Rows are points. Each copy is the shape, with its points in the same order, turned, moved and blurred by noise. Say if it was mirrored as well.
In the rows, 100 means zero.

Shape (7 x 3):
[[102, 76, 123],
[93, 84, 77],
[76, 93, 80],
[95, 105, 85],
[99, 96, 74],
[113, 85, 91],
[88, 163, 154]]
Copy 1:
[[95, 66, 136],
[89, 88, 89],
[76, 105, 96],
[92, 106, 112],
[93, 99, 89],
[110, 88, 108],
[104, 134, 195]]
Copy 1 is: only turned
Copy 2:
[[115, 113, 78],
[95, 73, 81],
[73, 80, 89],
[92, 81, 108],
[93, 64, 100],
[114, 84, 94],
[78, 156, 154]]
Copy 2 is: mirrored
Copy 3 (7 x 3):
[[103, 68, 120],
[99, 93, 79],
[79, 100, 82],
[102, 107, 94],
[107, 99, 79],
[122, 84, 90],
[78, 127, 182]]
Copy 3 is: only turned
Copy 4, 7 rows:
[[121, 71, 105],
[97, 83, 69],
[76, 92, 79],
[97, 107, 80],
[97, 102, 62],
[116, 92, 77],
[93, 147, 154]]
Copy 4 is: only turned

Shape (10 x 4):
[[180, 113, 94, 97],
[116, 106, 80, 76],
[106, 119, 142, 76],
[80, 125, 80, 75],
[114, 89, 73, 76],
[128, 86, 189, 112],
[81, 110, 77, 128],
[106, 105, 75, 106],
[100, 116, 104, 90],
[99, 90, 131, 78]]
Copy 1 (10 x 4):
[[138, 120, 93, 175],
[91, 118, 78, 122],
[98, 122, 138, 106],
[88, 130, 77, 86],
[89, 104, 69, 125],
[123, 73, 181, 121],
[126, 95, 65, 76],
[115, 103, 68, 106],
[103, 115, 98, 101],
[84, 95, 126, 106]]
Copy 1 is: mirrored
Copy 2 (10 x 4):
[[182, 113, 113, 89],
[118, 110, 99, 67],
[99, 126, 151, 94],
[84, 130, 93, 68],
[115, 93, 93, 65],
[118, 95, 183, 145],
[89, 114, 69, 113],
[112, 107, 81, 92],
[101, 121, 112, 91],
[93, 96, 141, 90]]
Copy 2 is: only turned
Copy 3:
[[175, 142, 115, 113],
[125, 121, 83, 91],
[92, 124, 133, 83],
[85, 135, 73, 82],
[124, 110, 73, 89],
[103, 90, 192, 117],
[79, 123, 72, 136],
[111, 124, 75, 118],
[96, 129, 100, 99],
[99, 95, 123, 87]]
Copy 3 is: only turned

Shape:
[[68, 45, 91, 97, 123, 156],
[103, 160, 88, 104, 72, 118],
[109, 129, 95, 116, 84, 83],
[115, 81, 139, 112, 130, 88],
[127, 124, 124, 80, 67, 133],
[87, 114, 114, 74, 83, 63],
[132, 148, 90, 104, 113, 71],
[124, 139, 103, 123, 106, 56],
[111, 58, 77, 114, 98, 140],
[101, 101, 60, 83, 93, 107],
[133, 107, 116, 136, 85, 112]]
Copy 1:
[[69, 81, 103, 118, 140, 154],
[100, 159, 79, 118, 48, 105],
[108, 121, 98, 109, 59, 88],
[102, 114, 146, 80, 110, 86],
[119, 140, 111, 91, 53, 147],
[70, 105, 92, 69, 54, 85],
[110, 142, 80, 99, 77, 58],
[114, 134, 99, 104, 65, 47],
[115, 76, 101, 127, 113, 138],
[91, 87, 58, 106, 79, 115],
[130, 124, 124, 113, 69, 110]]
Copy 1 is: only turned
Copy 2:
[[90, 45, 93, 86, 137, 174],
[107, 147, 75, 135, 85, 124],
[104, 113, 83, 134, 94, 90],
[113, 78, 120, 92, 142, 85],
[147, 128, 97, 97, 89, 131],
[88, 104, 85, 82, 76, 81],
[110, 130, 62, 130, 120, 67],
[103, 119, 82, 136, 112, 57],
[122, 50, 80, 123, 123, 150],
[102, 88, 44, 111, 100, 127],
[134, 96, 111, 141, 111, 108]]
Copy 2 is: only turned
Copy 3, 11 rows:
[[60, 41, 74, 108, 147, 123],
[111, 160, 62, 110, 102, 135],
[121, 137, 79, 110, 95, 93],
[122, 82, 133, 103, 116, 90],
[119, 117, 89, 92, 84, 157],
[94, 134, 99, 65, 89, 86],
[154, 149, 83, 90, 120, 91],
[144, 147, 98, 103, 106, 74],
[103, 55, 58, 121, 117, 116],
[105, 104, 45, 83, 119, 106],
[136, 106, 96, 136, 88, 114]]
Copy 3 is: only turned

Shape, 12 rows:
[[108, 105, 62, 95, 78, 122],
[100, 93, 99, 114, 65, 137],
[106, 99, 105, 89, 128, 25],
[104, 106, 98, 77, 76, 144],
[133, 113, 115, 110, 92, 90],
[112, 69, 113, 86, 91, 99],
[79, 98, 68, 105, 58, 128],
[102, 135, 107, 100, 114, 38],
[109, 87, 74, 116, 103, 131],
[101, 133, 113, 62, 118, 28],
[125, 114, 92, 85, 84, 17],
[131, 101, 85, 80, 94, 113]]
Copy 1, 12 rows:
[[114, 103, 67, 114, 91, 112],
[102, 109, 94, 138, 71, 129],
[91, 95, 138, 46, 110, 50],
[112, 120, 84, 101, 68, 143],
[126, 131, 128, 97, 94, 94],
[108, 82, 129, 86, 72, 115],
[90, 104, 61, 129, 69, 115],
[88, 133, 123, 60, 105, 50],
[107, 96, 91, 120, 113, 128],
[91, 126, 123, 22, 86, 55],
[118, 107, 114, 58, 81, 26],
[133, 105, 90, 84, 89, 115]]
Copy 1 is: only turned
Copy 2 (12 x 6):
[[112, 135, 61, 101, 111, 69],
[82, 139, 85, 125, 113, 61],
[139, 46, 95, 78, 61, 96],
[93, 137, 94, 89, 118, 63],
[128, 104, 114, 106, 79, 58],
[92, 82, 100, 100, 110, 54],
[72, 144, 53, 114, 100, 76],
[137, 80, 105, 81, 42, 105],
[115, 115, 78, 131, 122, 79],
[133, 59, 103, 45, 49, 98],
[134, 66, 75, 69, 32, 62],
[130, 115, 87, 92, 109, 53]]
Copy 2 is: mirrored
Copy 3, 12 rows:
[[95, 101, 46, 88, 91, 120],
[84, 93, 71, 108, 66, 142],
[129, 112, 123, 99, 119, 45],
[83, 98, 75, 72, 85, 147],
[125, 117, 101, 113, 102, 120],
[112, 74, 106, 88, 80, 112],
[72, 100, 44, 95, 62, 118],
[114, 146, 114, 104, 119, 62],
[90, 76, 58, 113, 103, 126],
[121, 143, 127, 69, 123, 55],
[155, 137, 100, 90, 95, 54],
[116, 96, 75, 81, 103, 127]]
Copy 3 is: only turned

Shape:
[[101, 96, 114, 144, 115, 153, 152, 83],
[76, 76, 82, 127, 141, 95, 138, 114],
[149, 69, 61, 167, 85, 105, 159, 101],
[71, 108, 130, 107, 145, 115, 83, 100],
[83, 77, 137, 113, 135, 126, 59, 149],
[91, 74, 114, 85, 117, 118, 97, 102],
[90, 131, 97, 122, 102, 102, 107, 104],
[73, 96, 102, 109, 125, 127, 91, 34],
[89, 80, 136, 121, 92, 87, 92, 129],
[103, 95, 111, 74, 109, 98, 103, 108],
[120, 109, 137, 110, 102, 100, 81, 110],
[71, 78, 84, 113, 101, 83, 149, 77],
[68, 80, 104, 52, 70, 102, 55, 128]]
Copy 1:
[[106, 94, 120, 102, 111, 145, 138, 48],
[88, 85, 98, 123, 130, 97, 171, 96],
[147, 80, 88, 146, 68, 152, 160, 93],
[68, 107, 121, 109, 148, 75, 101, 75],
[86, 98, 146, 114, 164, 88, 87, 127],
[91, 82, 113, 82, 121, 83, 108, 104],
[79, 137, 97, 120, 104, 104, 119, 87],
[56, 75, 81, 92, 110, 92, 94, 44],
[88, 101, 144, 128, 100, 82, 112, 120],
[105, 109, 103, 84, 109, 69, 113, 105],
[110, 122, 127, 117, 106, 79, 85, 97],
[73, 80, 93, 106, 78, 95, 169, 82],
[63, 105, 109, 71, 95, 67, 79, 163]]
Copy 1 is: only turned
Copy 2:
[[114, 91, 86, 91, 143, 139, 161, 59],
[76, 91, 60, 109, 141, 96, 138, 111],
[158, 83, 40, 74, 108, 119, 169, 118],
[69, 88, 119, 128, 155, 126, 92, 96],
[52, 77, 121, 124, 154, 160, 106, 149],
[72, 68, 110, 80, 133, 123, 105, 109],
[107, 118, 103, 111, 110, 123, 105, 101],
[97, 67, 85, 103, 142, 128, 75, 46],
[84, 67, 118, 124, 102, 124, 126, 136],
[89, 82, 123, 76, 126, 104, 98, 119],
[115, 81, 132, 113, 121, 132, 99, 128],
[90, 77, 68, 93, 104, 78, 127, 78],
[45, 73, 126, 74, 80, 135, 68, 138]]
Copy 2 is: only turned

Shape (15 x 9):
[[97, 93, 101, 102, 107, 84, 95, 110, 87],
[89, 89, 96, 111, 102, 119, 92, 81, 103],
[93, 95, 119, 67, 96, 84, 102, 108, 135],
[95, 89, 95, 112, 116, 195, 100, 103, 107],
[88, 100, 101, 101, 101, 87, 99, 97, 90],
[121, 87, 91, 104, 94, 85, 113, 108, 105],
[96, 91, 96, 114, 112, 92, 90, 98, 105],
[90, 90, 128, 107, 100, 95, 93, 94, 97],
[152, 123, 91, 110, 107, 87, 90, 94, 98],
[93, 109, 89, 110, 104, 87, 91, 91, 95],
[97, 88, 106, 108, 127, 113, 106, 109, 130],
[97, 97, 94, 86, 105, 95, 90, 81, 86],
[135, 99, 101, 108, 119, 105, 133, 91, 134],
[128, 92, 92, 114, 93, 88, 95, 101, 118],
[97, 130, 101, 111, 91, 87, 94, 94, 89]]
Copy 1, 15 rows:
[[93, 95, 106, 88, 118, 98, 91, 90, 95],
[85, 112, 89, 103, 98, 103, 77, 96, 120],
[129, 74, 110, 76, 95, 80, 95, 115, 117],
[83, 132, 73, 119, 109, 141, 51, 152, 132],
[94, 96, 109, 87, 100, 98, 95, 88, 97],
[108, 74, 91, 105, 117, 101, 95, 92, 99],
[95, 103, 95, 97, 119, 84, 91, 95, 110],
[82, 93, 115, 93, 104, 87, 77, 99, 109],
[133, 102, 88, 122, 121, 88, 70, 80, 72],
[96, 112, 95, 96, 104, 88, 98, 79, 98],
[108, 101, 104, 105, 129, 92, 85, 113, 137],
[99, 102, 98, 81, 95, 107, 75, 76, 103],
[134, 88, 106, 132, 129, 103, 78, 100, 131],
[111, 77, 79, 114, 115, 82, 87, 92, 102],
[103, 110, 108, 109, 89, 88, 101, 84, 77]]
Copy 1 is: only turned
Copy 2, 15 rows:
[[109, 73, 103, 100, 116, 88, 86, 99, 92],
[86, 105, 111, 120, 113, 105, 81, 93, 110],
[66, 72, 109, 60, 94, 107, 92, 98, 99],
[87, 126, 97, 162, 58, 138, 91, 65, 92],
[95, 87, 112, 103, 119, 85, 89, 98, 89],
[117, 93, 101, 85, 96, 94, 91, 117, 112],
[100, 85, 97, 108, 119, 96, 83, 93, 112],
[87, 69, 121, 111, 115, 102, 90, 96, 103],
[131, 93, 114, 90, 88, 63, 91, 80, 130],
[95, 99, 107, 105, 118, 78, 80, 95, 104],
[90, 82, 77, 106, 95, 114, 96, 81, 114],
[103, 103, 125, 96, 124, 90, 78, 84, 90],
[109, 101, 92, 86, 84, 105, 127, 86, 138],
[115, 90, 105, 88, 92, 91, 80, 106, 131],
[90, 92, 118, 111, 109, 56, 85, 99, 104]]
Copy 2 is: mirrored
Copy 3, 15 rows:
[[96, 88, 95, 117, 105, 94, 102, 106, 82],
[109, 107, 79, 104, 105, 132, 101, 95, 93],
[88, 83, 95, 77, 128, 93, 115, 116, 124],
[136, 125, 83, 107, 134, 186, 114, 137, 75],
[92, 101, 94, 112, 101, 100, 104, 92, 86],
[110, 81, 99, 114, 86, 106, 124, 110, 99],
[105, 99, 84, 119, 102, 110, 99, 100, 102],
[96, 89, 108, 112, 118, 115, 93, 86, 98],
[149, 111, 120, 118, 85, 80, 120, 105, 100],
[102, 112, 90, 111, 96, 100, 101, 98, 98],
[111, 98, 85, 121, 123, 125, 109, 125, 119],
[106, 109, 92, 102, 109, 99, 111, 85, 79],
[123, 106, 102, 118, 104, 116, 147, 113, 139],
[128, 84, 99, 110, 80, 103, 112, 106, 113],
[96, 120, 116, 109, 85, 98, 96, 98, 93]]
Copy 3 is: only turned
Copy 4, 15 rows:
[[84, 92, 106, 87, 108, 91, 106, 116, 100],
[95, 96, 97, 120, 100, 105, 90, 92, 103],
[119, 89, 96, 63, 89, 114, 107, 104, 134],
[109, 135, 80, 155, 103, 128, 129, 59, 83],
[86, 88, 103, 94, 100, 102, 94, 118, 101],
[120, 92, 106, 88, 98, 77, 104, 115, 93],
[94, 99, 106, 104, 112, 90, 94, 108, 112],
[85, 84, 121, 101, 92, 107, 106, 101, 115],
[127, 102, 140, 87, 130, 97, 85, 117, 75],
[92, 97, 104, 99, 109, 100, 80, 120, 100],
[116, 111, 98, 112, 113, 100, 119, 103, 128],
[91, 77, 97, 94, 113, 111, 87, 102, 93],
[156, 95, 114, 114, 112, 97, 114, 117, 109],
[124, 102, 120, 90, 104, 77, 91, 105, 100],
[91, 101, 120, 93, 97, 116, 80, 130, 90]]
Copy 4 is: mirrored

Shape, 15 rows:
[[112, 83, 70, 106, 98, 122, 111, 76, 90],
[108, 97, 95, 71, 124, 93, 131, 61, 98],
[119, 85, 122, 97, 115, 95, 115, 106, 91],
[150, 82, 99, 88, 115, 85, 13, 94, 91],
[107, 85, 115, 97, 134, 103, 134, 66, 131],
[105, 100, 114, 55, 120, 73, 115, 186, 105],
[117, 131, 125, 92, 131, 132, 123, 124, 112],
[101, 89, 120, 103, 115, 166, 75, 75, 121],
[139, 89, 109, 99, 72, 89, 114, 67, 95],
[123, 110, 116, 105, 107, 90, 112, 60, 102],
[131, 97, 95, 52, 122, 101, 102, 61, 113],
[95, 99, 87, 21, 125, 78, 136, 79, 111],
[107, 77, 25, 106, 110, 92, 124, 99, 110],
[115, 134, 113, 100, 62, 84, 124, 57, 110],
[104, 87, 95, 99, 130, 74, 104, 57, 89]]
Copy 1:
[[116, 72, 116, 102, 129, 134, 85, 92, 81],
[126, 99, 122, 70, 157, 124, 81, 75, 94],
[143, 95, 111, 103, 123, 85, 110, 92, 82],
[145, 114, 59, 140, 91, 95, 37, 112, 93],
[125, 106, 127, 104, 160, 115, 110, 61, 111],
[146, 99, 72, 62, 123, 55, 137, 140, 123],
[153, 116, 89, 92, 135, 121, 154, 100, 98],
[131, 91, 83, 132, 102, 154, 117, 44, 105],
[145, 97, 154, 94, 110, 114, 75, 94, 82],
[133, 120, 134, 98, 131, 123, 82, 83, 82],
[146, 102, 101, 79, 148, 133, 63, 81, 113],
[129, 95, 96, 26, 161, 105, 81, 78, 127],
[76, 61, 113, 108, 158, 113, 78, 131, 106],
[124, 135, 164, 69, 106, 135, 91, 102, 95],
[102, 117, 110, 96, 156, 96, 76, 76, 79]]
Copy 1 is: mirrored
Copy 2 (15 x 9):
[[109, 113, 108, 109, 102, 110, 116, 68, 98],
[123, 118, 102, 52, 102, 94, 102, 56, 101],
[136, 109, 94, 74, 96, 77, 107, 109, 85],
[155, 98, 125, 133, 121, 60, 35, 106, 116],
[140, 84, 77, 46, 97, 112, 107, 72, 107],
[97, 128, 69, 50, 114, 33, 91, 165, 110],
[120, 131, 73, 59, 101, 119, 85, 136, 87],
[136, 86, 119, 100, 99, 153, 85, 112, 117],
[136, 111, 100, 100, 58, 75, 99, 69, 94],
[136, 103, 96, 73, 76, 97, 85, 69, 79],
[136, 125, 103, 66, 95, 90, 76, 61, 127],
[97, 139, 101, 20, 102, 62, 93, 65, 136],
[79, 103, 71, 109, 132, 85, 125, 57, 107],
[105, 107, 90, 77, 33, 93, 81, 60, 76],
[128, 89, 114, 69, 114, 78, 87, 54, 82]]
Copy 2 is: mirrored

Shape (14 x 11):
[[135, 112, 115, 92, 147, 61, 87, 94, 94, 82, 114],
[133, 95, 125, 19, 96, 73, 46, 76, 92, 87, 139],
[68, 73, 108, 98, 68, 109, 134, 118, 88, 100, 76],
[93, 101, 95, 30, 127, 67, 101, 119, 49, 140, 143],
[93, 81, 95, 127, 103, 125, 89, 136, 92, 115, 97],
[97, 140, 66, 129, 115, 132, 120, 127, 107, 81, 89],
[86, 107, 89, 83, 121, 61, 90, 64, 72, 122, 150],
[119, 102, 96, 92, 152, 106, 91, 82, 88, 74, 103],
[121, 109, 115, 81, 114, 90, 114, 82, 80, 113, 143],
[96, 75, 83, 60, 65, 56, 92, 108, 63, 125, 101],
[78, 97, 108, 53, 91, 62, 108, 109, 120, 147, 117],
[120, 63, 72, 86, 71, 116, 128, 128, 113, 125, 80],
[110, 117, 89, 106, 121, 136, 104, 100, 97, 120, 59],
[59, 48, 66, 87, 82, 106, 122, 120, 102, 111, 92]]
Copy 1, 14 rows:
[[81, 154, 70, 81, 148, 68, 88, 93, 101, 107, 106],
[115, 128, 85, 45, 114, 37, 97, 60, 151, 114, 150],
[86, 86, 102, 90, 63, 65, 106, 104, 81, 48, 60],
[49, 96, 67, 63, 115, 46, 117, 109, 116, 68, 170],
[94, 74, 112, 110, 110, 72, 73, 128, 84, 83, 83],
[78, 105, 69, 123, 96, 109, 76, 149, 118, 84, 48],
[63, 119, 79, 101, 115, 89, 107, 70, 113, 87, 151],
[95, 127, 63, 77, 146, 101, 84, 99, 111, 90, 88],
[99, 128, 67, 100, 113, 75, 129, 96, 109, 88, 126],
[69, 87, 77, 82, 67, 32, 88, 72, 91, 79, 134],
[45, 101, 112, 79, 87, 45, 138, 86, 116, 100, 111],
[89, 54, 75, 103, 78, 47, 108, 100, 93, 96, 52],
[91, 89, 76, 75, 96, 105, 94, 129, 84, 115, 63],
[69, 51, 102, 102, 81, 64, 96, 80, 99, 51, 73]]
Copy 1 is: only turned
Copy 2:
[[108, 81, 153, 119, 146, 84, 98, 102, 79, 42, 118],
[93, 86, 191, 58, 124, 104, 73, 81, 98, 57, 172],
[72, 74, 116, 79, 72, 86, 91, 108, 79, 122, 67],
[104, 85, 161, 88, 128, 77, 136, 118, 88, 129, 171],
[91, 63, 112, 111, 112, 134, 87, 121, 85, 115, 77],
[95, 103, 80, 93, 136, 111, 102, 143, 101, 78, 54],
[71, 100, 136, 111, 125, 99, 141, 80, 89, 79, 154],
[106, 62, 128, 89, 131, 106, 115, 113, 84, 40, 103],
[103, 102, 157, 108, 104, 98, 124, 104, 108, 73, 126],
[94, 95, 137, 74, 104, 86, 92, 69, 64, 137, 134],
[66, 84, 145, 98, 122, 66, 95, 81, 125, 131, 129],
[127, 71, 100, 80, 86, 98, 71, 89, 112, 131, 79],
[107, 68, 121, 79, 139, 118, 119, 104, 103, 92, 49],
[76, 53, 81, 79, 78, 91, 91, 97, 91, 132, 99]]
Copy 2 is: only turned
Copy 3:
[[101, 109, 101, 113, 129, 70, 65, 120, 55, 84, 103],
[108, 135, 141, 60, 77, 21, 70, 156, 77, 80, 115],
[78, 64, 104, 59, 78, 109, 127, 97, 100, 145, 101],
[110, 142, 87, 29, 130, 59, 67, 133, 54, 149, 91],
[107, 73, 86, 96, 87, 118, 72, 118, 101, 147, 115],
[106, 93, 80, 128, 78, 160, 112, 134, 74, 127, 83],
[90, 164, 101, 103, 108, 59, 75, 101, 77, 129, 90],
[112, 87, 92, 121, 95, 65, 78, 120, 73, 95, 74],
[120, 132, 118, 92, 123, 60, 101, 122, 76, 118, 100],
[98, 124, 124, 24, 76, 74, 72, 88, 73, 140, 117],
[86, 143, 92, 37, 118, 85, 104, 116, 117, 114, 111],
[134, 81, 73, 52, 67, 115, 118, 101, 102, 126, 117],
[136, 76, 95, 99, 89, 113, 90, 122, 114, 119, 66],
[79, 92, 65, 56, 56, 95, 109, 100, 99, 149, 103]]
Copy 3 is: mirrored
Copy 4:
[[154, 96, 96, 120, 127, 117, 61, 83, 86, 76, 93],
[148, 76, 62, 45, 92, 106, 39, 65, 63, 42, 120],
[71, 68, 66, 89, 106, 103, 134, 129, 102, 81, 70],
[91, 75, 87, 63, 156, 86, 74, 77, 22, 87, 116],
[80, 68, 93, 94, 123, 126, 88, 138, 121, 112, 95],
[89, 119, 86, 108, 120, 103, 80, 119, 130, 145, 51],
[103, 81, 112, 100, 116, 64, 66, 59, 70, 82, 125],
[126, 83, 77, 112, 131, 120, 62, 67, 114, 97, 82],
[117, 105, 95, 86, 118, 98, 92, 73, 82, 85, 123],
[90, 51, 66, 81, 89, 81, 91, 114, 42, 86, 114],
[109, 70, 113, 47, 112, 66, 104, 110, 56, 78, 88],
[106, 52, 61, 64, 107, 103, 131, 137, 98, 135, 89],
[96, 74, 102, 93, 109, 137, 93, 92, 113, 135, 58],
[75, 34, 62, 80, 124, 68, 115, 132, 109, 100, 84]]
Copy 4 is: only turned
